Each row is a point. The last column is the point's height on a tilted bowl or saddle (a function of degree 2), plus a little noise. Count its main directions that bend up, bend down and stay straight.
In the rows, 128 means zero.

Points (15 x 4)
[[154 185  83  80]
 [ 87 215 106  83]
 [ 92 170  72  88]
 [186  99  27  39]
 [128 197 117  98]
 [171 125 152  99]
 [146 140 159 107]
 [113 147 154 117]
 [ 78 147 144 112]
 [181 137 144  94]
 [188 127 151  85]
 [ 59 121 203  56]
 [ 96 142  96 112]
 [ 85 176 106 107]
 [112  96 103 114]]
Directions: 0 up, 3 down, 0 straight

Points (27 x 5)
[[167 171 111 249 208]
 [151 129 156 138 145]
 [122 145 112  71 138]
 [143 220 100 115 194]
 [169  64 156  76 188]
 [143 139  99 167 154]
 [124 154 137 112 131]
 [146  91  94 152 171]
 [157  89 127 140 167]
 [148 155  71 138 178]
 [122 112 145 102 137]
 [141 211 101  81 179]
 [ 85  49 177 185 212]
 [187 149 122  86 157]
 [ 54 133 135 133 157]
 [153  90  76  69 185]
 [105 127  78 197 158]
 [148 166 133  89 136]
 [139 133 102  95 144]
 [111 138 111 127 138]
 [ 97 115  85 123 161]
 [ 53 162 102 178 161]
 [101  96  74 137 176]
 [152 124 170 134 151]
 [100 122  90 137 153]
 [141 185 167 142 154]
 [169  94 132 144 172]]
Directions: 3 up, 0 down, 1 straight

Points (39 x 7)
[[178 174 119 168 141  73 118]
 [ 84  74 112 149  59  99 135]
 [144 179  49 142 132 151  86]
 [135 130 124 116  93 127 110]
 [163 168 136 165 111 156 125]
 [138  94 156 147 111 119 114]
 [150  96 179 151 134  92 130]
 [146 116 156 123 120 148 101]
 [144 249 108 121 109 142  29]
 [ 60  74 120 137  99 169  65]
 [ 88 116 162 107 127 149  79]
 [130 143  78 152  84 130 109]
 [ 48 165  91 158 148  73  51]
 [155 143  97 136 114 154 112]
 [129 114  52  95  98  39  81]
 [110  82 133 180 162  75 120]
 [128 140 143 121 114  97 118]
 [142 116 126 168 120 100 120]
 [132 106 167 127 174 164  95]
 [129 137 168 156  93 175 127]
 [188  90  93 119 111 117  67]
 [ 98  51  81 114 175 116  28]
 [134 175 174 176 141 116 136]
 [116  92 195  95 110  38 187]
 [117 105 137 148 146 124 105]
 [132 130 150 119 133 149 101]
 [131 100  51  99  66 210 161]
 [145 141  52  84 101 151  91]
 [151 127 106  74 117 175  94]
 [179 128 124 145 152 114 108]
 [196 139  61 123  75 132  90]
 [157 130 141  78 139 104  91]
 [109 171 178 125  96 116 107]
 [176 177 133 127 148 190 124]
 [129 102 121  81 111 113  90]
 [ 81 186 151  96  93 154  50]
 [180 125 128 177  80 108 123]
 [ 94 178 137 144 126 143  86]
 [204 121 144 158 221  68 164]]
Directions: 2 up, 3 down, 1 straight
